Each row of a before or after table is a point. One or more steps were done to the points. Then noise was added and the rows were shuffled. The steps act on columns, c1 being the first. Write out the steps. A step turns or swaps two columns, mirrors them in a line or flattens them onto one, adds a multiple of one to another, or multiplies or shifts one. Angles are multiples of 10 degrees, from the lower column toward the higher: turns from -170 to 170, lines from 10 to 170 but not 90. Use the fewest steps. Two steps may share a column if one is a turn and the other turns, adds or multiplies; they go together, in the order done. Otherwise the lowest column goes first.
In the rows, 128 means zero.

Before:
[[128 156]
 [ 97 108]
 [113  69]
 [142  75]
 [105 133]
 [104 109]
 [157  91]
 [ 99 133]
 [ 17 133]
 [144 130]
 [ 72  93]
 [ 42 169]
 [140 150]]
After (13 x 2):
[[144 155]
 [126 101]
 [135 102]
 [236 162]
 [116 119]
 [150 156]
 [151 132]
 [ 88 153]
 [158 134]
 [170 178]
 [225 119]
 [ 97 172]
 [122 190]]
Steps: turn c1 and c2 by -160 degrees

Before:
[[146  78  76]
 [145 184 168]
 [134  80 109]
 [ 99 119 154]
 [142 126 105]
 [152 103 102]
 [ 61 102 173]
 [ 33 166 171]]
After, 8 rows:
[[122  70 167]
 [117 173 107]
 [229 105 172]
 [115 127 106]
 [106 176  75]
 [100 150 106]
 [194 161 173]
 [158 140 154]]
Steps: turn c1 and c2 by -170 degrees

Before, 8 rows:
[[169  83 170  41]
 [115 105 146 197]
 [106 145 115 187]
 [147 105 160 135]
 [131 107 135 109]
 [164 134 119  74]
 [107  91  76 178]
 [168  84  80 204]]
After, 8 rows:
[[143 117 107 143]
 [ 85 108 109  77]
 [102 169  83  77]
 [147 135 136 190]
 [ 45 166  75 112]
 [167  83  88 217]
 [113  91 112 136]
 [ 96 145 140  75]]
Steps: turn c1 and c4 by 130 degrees; turn c2 and c3 by 80 degrees

Before, 10 rows:
[[ 76  86 105  90  73 145]
 [137 115 144  68  95 119]
 [115  89 116 162 231 156]
 [150  48 119 169 180 167]
 [ 89  91 163 164 113 122]
 [126 139 129 119 119 103]
 [ 95 122 108 134  86  87]
 [129 164 118 111  58 142]
 [128  39  98 193 188 120]
 [108 128 133 123  85  93]]
After:
[[172 207 106 189 155 165]
 [133 143 166  63 128 117]
 [136  92 104  76  76 139]
 [ 75 132  76 112  89  89]
 [114 115 129 117 125 104]
 [122 218  49 215 147 119]
 [ 90 128 138 104  97  93]
 [131 169  99 207 200 157]
 [ 89 165 217 151  98 122]
 [ 85 168  71  69  99 146]]
Steps: add 0.5 times c6 to c1; multiply c2 by -1; multiply c3 by 2.5; turn c4 and c5 by -30 degrees

Before (14 x 8):
[[141 116 192 142 110 128  98  77]
 [211  93  78 149 130 128 149 116]
 [126 147  85 150 150 130  86 107]
 [ 39  94 104  61  41 140 138 135]
 [230  89 107  86  85  83 187 174]
 [147 127  93 176 175 170 113 114]
 [136 132 124  83 109 177 154 105]
 [113 113  53  97 110 146 154 114]
 [108  60  25 134 187 111 162 111]
 [ 96 121 148 227 109 171 136 126]
 [ 93 149 120 232 189 160  86  34]
 [164  94 110  84 167 103 152 164]
 [ 77 104  62 144 100 167  86 155]
 [154  95 134 174 124 209  79  92]]
After (14 x 8):
[[143  97 190 139 110 130 130  75]
 [166  71 135 160 126 210 143  91]
 [189 136  73 175 131 126 167 113]
 [106  82  64 110 102 168 138 155]
 [167 172 107 157  87  81 186 175]
 [126 139 109 126 168 103 168 165]
 [140  92  86 138 151 130  98 107]
 [111 155 124 110 110 178 130 107]
 [161 115  90 158 178 170 123 114]
 [ 46 127 104  56  39 139 162 137]
 [123 136  23 123 186 107 203 110]
 [104 147  53 110 109 148 148 112]
 [160  99 120 153 185 162  94  35]
 [160 135 145 153 110 172 138 125]]
Steps: flatten c1 and c4 onto the line at 40 degrees; turn c2 and c7 by -70 degrees

Before (13 x 9):
[[140 164 117  87 190 148 148 122 174]
 [ 85 138 117 130 131 111 167  69 170]
 [156 156 148  92 108 153  51  85 175]
 [161  61 183   7  85 146 149 189 142]
 [ 84  42  91 148 140 137 155  84 125]
 [180 125  83 126 171 176 148 141 185]
 [182 152 125  93  96 165 123 102 128]
 [ 90  44 162  64  52 131 175 186 154]
 [205 125 165 109 111 121 107 107 157]
 [171 140 163 116  77 155 109 145 120]
 [200 156 137  42  79 124  85 117 144]
 [184 148 123 134 152 127  40 100 103]
 [ 94 130  78 134 115 102 168 116 183]]
After (13 x 9):
[[156  44  88 113 134 100 178 182 135]
 [ 81  42  90 137 123 135  80 147 136]
 [187  63 147  59 168 119 183 158 148]
 [109 136  87 127 127  80  60 157 120]
 [ 72 131 103 137 125  69 113 164 112]
 [135 149 183 114 136 135 102 118 164]
 [136 149 186 120 131 149 116  38 124]
 [153 156 153 108 139  85 100  45 160]
 [116 163 143  68 164  86 117 148 158]
 [149 159 199  87 151 112 122  83 127]
 [ 92 125 186 106 139  80 137 148 187]
 [171 142 165 139 122 141 146 113 154]
 [176 124 199 120 131 100 113 102 128]]
Steps: mirror c1 and c3 in the line at 40 degrees; flatten c4 and c5 onto the line at 150 degrees; turn c6 and c9 by 80 degrees; mirror c7 and c8 in the line at 50 degrees

Before, 8 rows:
[[168 166 132  90 138 142 124 141  94  94 119 120]
 [134 108  99 133 106 162 124 125 110 145 144 157]
 [143 117 118 140 121 151 122 129 125 107 101  94]
 [103 145 110 115 162 108 106 128  90 152  84 128]
 [113 167  90 136 126 138  92 140 125 133 106 148]
 [112 150 141 143 105 104 132  91 106 126 142 143]
 [ 99 128 144  98 109 135 139  89 135 155 114 125]
 [161 120 135  95 152 158 106 120 128 120  79 115]]
After (8 x 12):
[[137  93  94  92  87 101 120 141 132 167 127 131]
 [162 151  91 117 153  42 124 128 112 145 200 149]
 [108 154 133  97 158  93 126  89 144 130 141 118]
 [104 126 104 144 145 171 143  90 143 151 129 125]
 [121 106 125 141 113  58  94 129 118 117 143 127]
 [152 120 129  92  94   6 111 121 135 121 165 149]
 [129 132 125 137 143  75 140 142  91 168 148 167]
 [105 145 110 133 122 147 156 124  98 106  80 136]]
Steps: turn c1 and c5 by -90 degrees; swap c2 and c10; swap c3 and c9; multiply c11 by 2.5; turn c6 and c11 by -120 degrees; turn c7 and c12 by -80 degrees

Before:
[[115 157 110 224 130 181 151 121 132  82 149 210 100 154]
 [108  88  97 113 117 168 128 177 124  85  89 123 121 142]
 [ 99 100  91 196  89 174 115 171 119  64 177  98 120 143]
 [134 158  28 106  89 206 115 139 134 120 164 152  69 225]
 [ 89  87 136  99  98 111 180 159 135 157 180  62  55  35]
 [101  68  90 131 188 185 135 128 166 123 188 132 130  88]
 [145 124 102  98  99  97 164 102  79 106 137 124 181 153]
 [ 62 104  62 114  93 148 125 157 143 153  84  83 124  64]]
After:
[[116 158  26 106  89 203 115 140 124 121 165 148 185 224]
 [126 102  87 193  90 175 115 173 141  66 174  87 134 142]
 [142  87 137 102  94 110 178 156 122 156 178  54 199  31]
 [ 68 157 108 221 133 179 151 118 142  81 149 183 159 156]
 [115  86  96 110 119 170 131 176 127  89  86 107 132 142]
 [105 102  63 115  93 144 123 156 124 155  82  52 134  66]
 [105  66  91 136 187 184 139 129 131 123 190 112 125  90]
 [145 125 102  93 100  94 166 105 123 108 138 136  73 155]]
Steps: turn c1 and c12 by 40 degrees; flatten c4 and c9 onto the line at 10 degrees; multiply c13 by -1

Before, 8 rows:
[[ 86  93  82 117 192 226 168 142 133  77 158 165 159 113 194 119 166  92]
 [ 85 109  54 142 154 213 185 125 130  70 163 147 122 159 148  87 145  87]
 [141  97  95 181  85 107 121 110 151 140  86 146 108 102 181 161 153 130]
 [167  82 134 208  83 115 140  87 133 147 105 130 137  58 170 141  91  91]
 [123  61 132 216 106 100 125 154  79 107  89  78 135 103 155 123 165 121]
 [110  70  98 138 176 197 161 134  96  49 137 183 108 150 134 158 133  72]
 [133 133 145 101 175  94 190 162 167 195 138 137  48 109  76 165 113 227]
 [ 70 131 145  55 146  97 159 150 141 170 134 168  51  98  82 138  95 204]]
After:
[[ 91 133 145  48 178 123 187 132  87 193 141 108 100 111  74 159 114 226]
 [108  77 135 136  81 165 141 126 119 150 104 127 206  60 165 143  89  93]
 [199  74  98 107 179 124 153 124 169  56 135  78 140 148 132 162 130  71]
 [221 105  54 122 154 100 190 122 130  74 162 110 138 161 145  88 146  90]
 [107  97  93 108  82 138 123 123 108 140  85 108 185 102 176 158 155 136]
 [104  62 136 141 105 117 125 127 165 105  86 182 217 108 153 123 163 122]
 [235  98  86 156 189 104 164 128 132  76 160  96 123 116 186 116 161  98]
 [112 134 147  47 142  68 157 128 122 171 136  84  53  96  85 142  89 202]]
Steps: mirror c1 and c6 in the line at 50 degrees; swap c4 and c13; multiply c8 by 0; turn c9 and c12 by -170 degrees

Before:
[[149 124 168 116 139 137 119 188 149 168 102 102 139 110 130  96 165 132
  175 149]
 [176 114 136  78  95 110 117 203 129  99 105 160 147 130 112 121 200 110
  170 103]
 [112 124 123 106 101 191 115 164 175 102 185 102 110 150 110  94 118 109
  129  77]
 [110 178  95 158 179 105 128  51 191 203 190 169 164 132 153 153 186  73
  113  56]
 [203 129 172 117  93 108 135 157 169 126 118 149 161 152 177 120 210 162
   97 124]
 [193 166  63 122 201 206 201 101 132  43 233 114 173  72 105 100 108 227
   75  54]
 [ 90 114 126  40 102 145 101 176 123  76 145 120 122 108 156 101 139 151
  137 153]
 [148  87 179 118 132 177 103 125 129  75 141 145 105 106 158  57 123  97
  156  99]
 [126 101 165 132 150 185  96 170 148 114 175 158  90 130 152 158 166 104
  156 115]
 [156  71 110  78 142 154 125 171 134 123  97 133 119 183 140 114 155 123
  136 128]
 [126 152 107  94 135 170  70 178 171 104 115 149 105 159 168  92 170 134
  176  98]
 [117 205 108 210 161  75  94  82 159 147 183 188 178 177 138 164 125 103
  102  91]
 [135 118  65 120 150 204 168 166 173  25 154 130 107  46 117  87  93 172
   72  93]
 [248 178  47 167 170 108 198  96 177 103 232 125 182 103 167 132 145 141
  102 108]]
After, 14 rows:
[[107 174  45 168 199 110 169  97 181 101 236  14 181  87 164 129 141 141
  104 104]
 [184 201 102 209  88  80 163  77 164 147 183 126 177 188 135 166 124 101
  108  98]
 [154 152 106  91  67 171 133 176 171 104 114 120 109 115 165  96 166 137
  178 102]
 [144 137 175 115 132 109  81 154 167 133 115  55 163  68 171 122 203 160
   98 121]
 [132 117  65 119 164 202 149 167 173  26 155 125 112  83 117  89  92 175
   76  95]
 [127 115 125  37 103 143 102 171 123  78 140 166 121  99 153 105 135 154
  137 152]
 [158 102 158 137  99 187 145 170 144 114 178 125  89  91 159 155 168 104
  153 112]
 [111 120 120 105 113 188 106 164 177 103 180 142 107 160 118  93 121 110
  127  80]
 [104 126 164 117 117 137 139 182 152 164 105 115 144  73 137 100 164 136
  176 149]
 [101 169  63 119 200 204 206 101 124  42 233  68 174  94 102  96 107 230
   74  54]
 [121  73 110  79 128 154 139 172 135 124 101 100 123 155 140 115 154 119
  141 126]
 [171 183 104 155 125 102 175  50 187 204 188 140 162  74 154 160 187  69
  111  53]
 [135  87 178 119 102 175 132 126 127  78 136 103 104 113 153  54 125  95
  158  97]
 [154 113 134  80 108 108  97 208 122 106 104  79 147  59 116 121 191 109
  171 103]]
Steps: turn c1 and c12 by -100 degrees; swap c5 and c7; add -1 times c17 to c14

Before:
[[101 139 113 112 163 102 121 131 118 168 105 144 132  98 151 133 100  97
  130 146  96 148 112 185]
 [138  71 158 131  72  91 120 112 121 158 127 143 148  92 144 132 125 123
  198 142 115 127 121 142]
 [ 99 140 132 144 173 174  77 111 115 156 171 128 105  90 121 117  89  40
  139 113 134 141 114 118]
 [ 96 129 107 153 170 119 127 137 146 157 122  86  89  83 142 130 148 148
  128 115  97  92 138 121]
 [127 139 147 150 149 119 118 112 125 140 118 154  99 128 155 115 139 130
  133 127 122 106 131 116]
 [104 131  94 124 173 158 129 131 114 147 158 153 165 129 151 160 115 145
  169 108  96 144 134 187]
 [124 100 111  61 127 143 111 130 108 163 107 124 112 107 144 135 147 115
  127 119 126 130 128 120]
 [115  85 131 122 116  92  99 141 146 170 219 147 106  85 146 145 135 149
  138 110 106 118  37 112]
 [116 119 117 148 126 145 112 121 111  95  99 127 149  91 135 127 145 125
  125 219 111  89 129 123]
 [126 104 117 130  94 112  74 124 201 163 104 129  97  97 156 140 126 125
  149 123  88 140 125 130]
 [108 113 178 111  79 120 113 129 111 114 105 143 121 106 149 147 131 152
  171 147 249 148 139 160]
 [155 130 160 110 147 109  65 114 132 122 100 125 131  84 105 118 141 140
  148 154 139  87 140 137]
 [112 141 104 142 166 110 117 169  99  68 100 149 208 128 145 130 130 146
  149 108  91 146 100 162]]
After, 13 rows:
[[128  71 158 132  73  90 120 113 122 159 131 128 147  93  63 132 126 124
  155 141 115 128 122 143]
 [149 131 161 111 147 109  59 115 132 122 135 115 131  84 104 118 140 140
  109 154 139  86 140 137]
 [127  99 110  61 127 144 103 130 108 163 118 130 111 107 133 135 147 115
  143 120 126 131 127 121]
 [106 114 178 111  78 120 103 129 110 115 116 140 121 106  90 148 131 153
  156 147 249 148 139 160]
 [126 104 116 129  94 111  68 124 202 163 134 130  97  96 112 141 127 125
  160 123  87 141 125 130]
 [106 139 133 145 173 175 106 111 114 155 191 140 105  91 115 115  89  40
  123 113 133 141 114 117]
 [121 117 118 149 125 144 100 121 111  95 110 134 149  91 132 127 145 125
  135 219 111  89 129 124]
 [122 129 107 153 170 119 125 138 146 157 123 131  88  84 131 130 148 147
  142 115  97  92 138 120]
 [109  86 130 122 116  93 148 141 146 169 223 139 106  84 121 145 135 150
  147 110 105 119  37 112]
 [117 138 147 150 150 118 114 111 126 140 124 135  99 129 129 115 139 130
  154 126 122 106 131 117]
 [ 99 131  93 124 174 157 144 132 113 147 154 144 164 129  91 160 116 145
  157 108  96 144 134 187]
 [107 141 104 142 166 111 104 169  98  68 110 141 206 127 109 130 129 146
  150 107  92 145 100 162]
 [100 140 114 111 163 102 110 131 119 168 111 143 133  98 129 133 100  97
  151 146  97 148 112 185]]
Steps: flatten c1 and c12 onto the line at 150 degrees; turn c7 and c11 by -30 degrees; turn c15 and c19 by 80 degrees

Before:
[[102 137 132 136 111 115  95 114 117 138 124 125 143  89 125  98 117 124
  121 138 107 149 130 110 125 128 144 150  95 135 144 137]
 [115 132 123 162 124 146 128 138 122 151 129 108 114 109 132 120 130 117
  130 136  95 121 127 149 141 126 164 130 111 105 154 143]
 [129 118 152 178 105 116 110 120  99 131 122 123 145 136 144 122 171 119
  102 110 100 125 114 140  94 119  82 133 107 147 146 123]
 [141 127 118 128 145 114 126 154 127 128 109 132 110 128 149 116 138 133
  128 136 135 111 128 131 112 141  93 119 117 135 135 108]
 [135 138 116 113 145 110 117 136 107 140  96 138 172 131 132 137 129 130
  113 129 145 144 131 128 149 138 105 145 117 110 106 111]
 [134 129 141 120  99 126 124 103 122 110 107 154 155 150 126 130 126 162
  170 124 108 132 136 130 144 134 141 163 124 103 144  94]
 [135 160 122 114 166  81 112 166 145 109 130 108 100 143 108 114 159 140
  105 102 154 124 135 136 158 133 101 125 135 116 165 135]
 [116 127  85 117 127 121 136 114 109 138 151 115  94 128 121 148 138 133
  151 121  89 102 120 122 135 125 137 103 114 149 117 131]
 [119 102 146 124 167 127 151 145 138 121 138 123 123 141 104 119 103 147
  142 140 142 129 116  96 163 144 122 161 121 136 110 118]]
After, 9 rows:
[[135 161 112 114 167  81 111 166 145 127 126 109  99 129 110 117 146 140
  106 107 156 123 135 137 162 131 102 127 138 115 161 146]
 [132 126 112 122 100 123 122 102 122 129 106 152 155 187 126 132 111 163
  168 125 107 131 138 130 140 133 144 166 122 101 141 107]
 [122 104 121 124 163 126 148 146 138 129 134 122 126 193 103 115 117 146
  140 140 141 129 115  96 164 145 122 162 119 133 111 112]
 [135 137 119 110 144 109 118 135 107 128  97 135 169  95 131 139 117 129
  113 130 145 144 132 129 148 136 105 142 117 108 104 119]
 [104 138 165 137 111 117  98 115 112 126 125 126 143  98 124 101 125 127
  120 139 104 150 128 113 125 128 141 152  95 134 143 126]
 [130 117 129 176 107 116 112 119 101 131 122 125 145 201 142 122 143 119
   99 109 100 126 114 139  94 115  83 131 109 147 150 146]
 [116 123 112 119 129 121 133 115 109 127 153 114  97   5 123 148 134 135
  150 119  88 101 121 124 133 124 137  99 114 151 117 134]
 [114 131 144 164 122 147 124 140 124 130 131 108 109  95 133 120 139 116
  133 134  94 119 128 150 143 128 161 131 112 104 157 138]
 [140 126 126 125 145 115 123 156 130 127 107 131 108  99 149 116 122 132
  127 136 134 111 128 133 109 141  91 118 117 135 133 122]]
Steps: turn c3 and c14 by 70 degrees; multiply c14 by 3; multiply c10 by 0; flatten c17 and c32 onto the line at 50 degrees
